Each point is reached from the start by the listed moves, each made once or not at all, plus a little noise. Is the number of moves made odd or even? Then give how often each move was made.
In the rows, zero is written as 128.

Moves:
(1): [166 162]
(2): [111 170]
Start: [127 155]
Points:
[163 184] => odd (1, 0)
[110 195] => odd (0, 1)
[151 230] => even (1, 1)
[128 160] => even (0, 0)

Moves:
(1): [146 117 136 166 122 132 142 113]
(2): [116 193 105 144 117 128 126 120]
(3): [109 132 179 132 131 131 126 126]
(4): [ 90 114  92 156 128 116 155 137]
(5): [129 134 134 127 167 118 140 130]
(6): [129 126 132 121 138 166 184 147]
(7): [137 141 140 125 109 104 155 114]
(8): [134 158 145 136 128 111 129 190]
Start: [149 164  78 122  95 109 123 130]
Points:
[161 247  80 184  77  96 135 168] => odd (1, 1, 0, 0, 0, 0, 0, 1)
[159 169 149 160  73  94 160 100] => odd (1, 0, 1, 0, 0, 0, 1, 0)
[116 249 111 203  71 103 242 179] => odd (1, 1, 1, 1, 0, 1, 1, 1)

Moves:
(1): [132 133 101 108 136 138 139 126 150 161 114 125 159 124 137  94 124 141
 120 124]
(2): [126 142 131 129 119 120 137 124 115 127 125 138 127 122 110 135 107 126
 136 120]
(3): [149 115 155 133 142 130 147 103 150 121 157 115 128 109 124 118 148 128
 154 141]
(4): [135 140  93 153 129 143 138 143 105 152 124  98 132 144 146 129 126 105
 127 125]
(5): [119 131 125 126 142 118 145 116 122 140 116 142 117 129 113 124 125 149
 115 137]
(6): [123 115 144 127 148 153 120 118 134 124 128 116 127 120 145 122 129 115
 133 132]
(7): [121 146 118  87 142 129 153 142 134 136 119  89 118 141 155 108 121 131
 133 147]
(8): [146 142 118 130 128 145 153 133 120  94 168 134 131 106 156 107 119 130
 102 149]
(9): [134 147 127 110 168 121 129 147 188 168 125 133 117 130 119 124 113 127
 137 110]
(10): [ 94  93 140 124 110 129 130 123 129 135 152 141 130  97 113 132 141 118
 134 130]
(11): [136 105 125 114 148 128 138 111 125 105 159 124 144 126 152 135 126 112
 129 128]
(12): [115 124 120 117 137 133 134 125 140 126 134 155 125 121 111 107 147 125
 138 119]
(13): [121 133 166 143 133 133 123 149 114 117 132 110 152 127 124 158 142 121
 118 119]
(14): [138 127 151 125 132 144 132 135 145 140 138 120 124 150 120 138 126 131
 126 116]
(15): [132 147 120 120 120 121 121 133  93 158 115 136 120 135 161 131 126 142
 150 133]
(16): [143 135 112 125 122 145 126 125 134 121 134 140 125 110 100 160 138 132
 123 105]
(17): [154 140 152 121 127 130 103 129 127 156 130 110 122 135 102 136 134 106
 111 114]
(18): [104 144 100 126 125 130 120 107 139 128 130 139 141 132 118 125 137 131
 135 143]
Start: [124 114 124 147 140 125 155 131 135 131 131 144 101 116 118 124 122 116
 139 146]
Points:
[ 99 123  77 111 187 156 185  95 162 134 155 182 169  88  77 130 164 132
 120 125] => odd (1, 0, 0, 0, 1, 0, 0, 0, 0, 0, 1, 1, 1, 0, 0, 1, 0, 1)
[194 149 201 141 161 169 193 133 160 151 200 101 148  91  94 116 124 104
 113 134] => odd (1, 1, 1, 0, 0, 0, 0, 1, 0, 0, 0, 0, 1, 1, 0, 0, 1, 0)
[160 178 110  83 249 210 195 164 209 204 189  33 162 141 185  92 109  59
 104 143] => odd (1, 0, 0, 1, 0, 1, 1, 1, 1, 0, 1, 0, 1, 1, 0, 0, 1, 1)
[ 82 113 111 105 202 215 228 107 196 194 174  98 145  83  89 103 189 109
 159 146] => even (1, 0, 1, 1, 1, 1, 1, 0, 0, 1, 0, 1, 1, 1, 0, 1, 0, 1)
